Rows are points. Before rounding, the points of a table are all equally far from one centre. They may lie mostly on one side of it. Where is the centre, to within rounding?

Points (8 x 3):
[[ 40  20  35]
 [-10   3  -1]
 [ 31  -8  37]
 [ 51  -5   9]
 [ 21  22  40]
 [ 49  25  15]
 [ 32  -8  37]
 [  4   3  38]]
Centre: [21  8 10]

Points (12 x 9):
[[-13  40 -26  11 -23  22  19  33 -30]
 [ 50  20 -25  39 -43  14  27  -2 -28]
 [ 20  30 -38   0  -9   9 -12   5  36]
 [ 38  50  30  13 -19  28  -1  21  -1]
 [ 29  36 -47  18 -23  29  -8  32 -13]
 [ 27  18 -41  30 -22  33 -20  23 -26]
 [ 21  22 -30 -12 -10  -3  19 -22 -37]
 [ 36   9  -3   9 -51  21  26 -10  14]
 [ 49  12 -46  28   3  21  -6  41 -25]
 [ 46  18 -36  -4 -48  -7 -14  -3 -31]
 [ 36  40 -10  40 -40  -2   1 -19 -41]
 [ 16   7 -44  14 -16  36  14  33 -23]]
Centre: [ 20  10  -3  22 -13 -19   3  21  -7]

Points (25 x 18):
[[  6 -35   4  -4  -4 -43  -3  -9 -39   0   5   1 -21  19  43  58  64 -18]
 [ -7 -65  62  16  -2 -12   5 -15  -5  -8  30 -22 -27   8  35   5  46 -18]
 [-29 -41  19 -30  -6  16 -21 -18 -33  30   2  -3 -10  16  37  24  46 -11]
 [-37 -27  37  -9  -9   0 -13  43  24  -8 -20  -2  -5   7  24  56  51   0]
 [-15 -43  49   8  45  27  17  11  -1 -29 -17  -9  -3   1  34  18  45 -41]
 [ -7 -39 -23  -5   9 -33  23  -8 -15  25 -11 -43   2  -1  39  49  52 -28]
 [ -9 -54  35 -17  -3   4 -23  43 -21   7  -4  23 -14  30  20  41  37 -31]
 [ 18 -36  21 -17   3  14   9  -9 -17 -22   6  -8 -10  20  12 -36  51 -23]
 [-25 -28  -6 -22  23   7  15 -25 -20  -7   4  -2 -18   5  16  77  58  -9]
 [  6 -36  10  -4  17  11  -8  33 -11  -4 -45 -24 -14   3  15  14  55  -8]
 [-39 -10  13   9  12 -29  -3 -46 -15  12 -16  -4  14  19  12  28  58 -21]
 [-16 -44  33 -12 -11 -12  -3  24 -43  10 -28 -16  22   5  31  70  32  17]
 [  0 -25  25   8  -1  15   5  -5 -25  -6 -40   4 -19   3 -13  41  51  -9]
 [  2 -40  19   0  30  31  -4  10 -43 -12   2   5 -22  -7  23  31  65  -3]
 [-26 -56  18 -30  -9 -13  -9   8 -23  19 -26 -30 -28  17  39  12  49  -5]
 [-28 -13  30 -14 -17   0  29  41 -28  17 -33  24 -19   4   2  39  67 -25]
 [  9 -29  -5 -28 -19 -11  17  24 -24  -2  -8  -6 -30  -5  10  55  56 -38]
 [-34 -33  45  -4  49  -1  25   2 -38 -24  -8   6  19   9   4  51  59 -32]
 [-28 -63  29 -27  -5  -2  44  10 -50  -4  -7 -10   9  -6  32   7  50 -41]
 [-32 -12  23   5  -8  25  -5  22 -38   8  32   0   7  -1  35  39  64 -21]
 [-20 -49  43   4  18  33   8  26  -8 -25   7   4  30  24   7  52   4 -33]
 [-10 -25  23  45  -6  12   5  -8 -25 -21   3 -40   5  31   0  15  33   5]
 [ 25 -62   8 -10 -27  16   5  14 -16  10  -1   5  -2  -7  20  25  49   6]
 [-23 -21  37 -20   5   0 -14  29 -16  10  21  -8 -38  -4   1  51  63 -32]
 [ 16 -64 -13   5   0  14  20  32 -48  15 -11 -14 -22 -18  34  38 -12   5]]
Centre: [-11 -10  24 -10  23 -24  37  16  -9   9  13   4  -7  11  24  17   5   6]
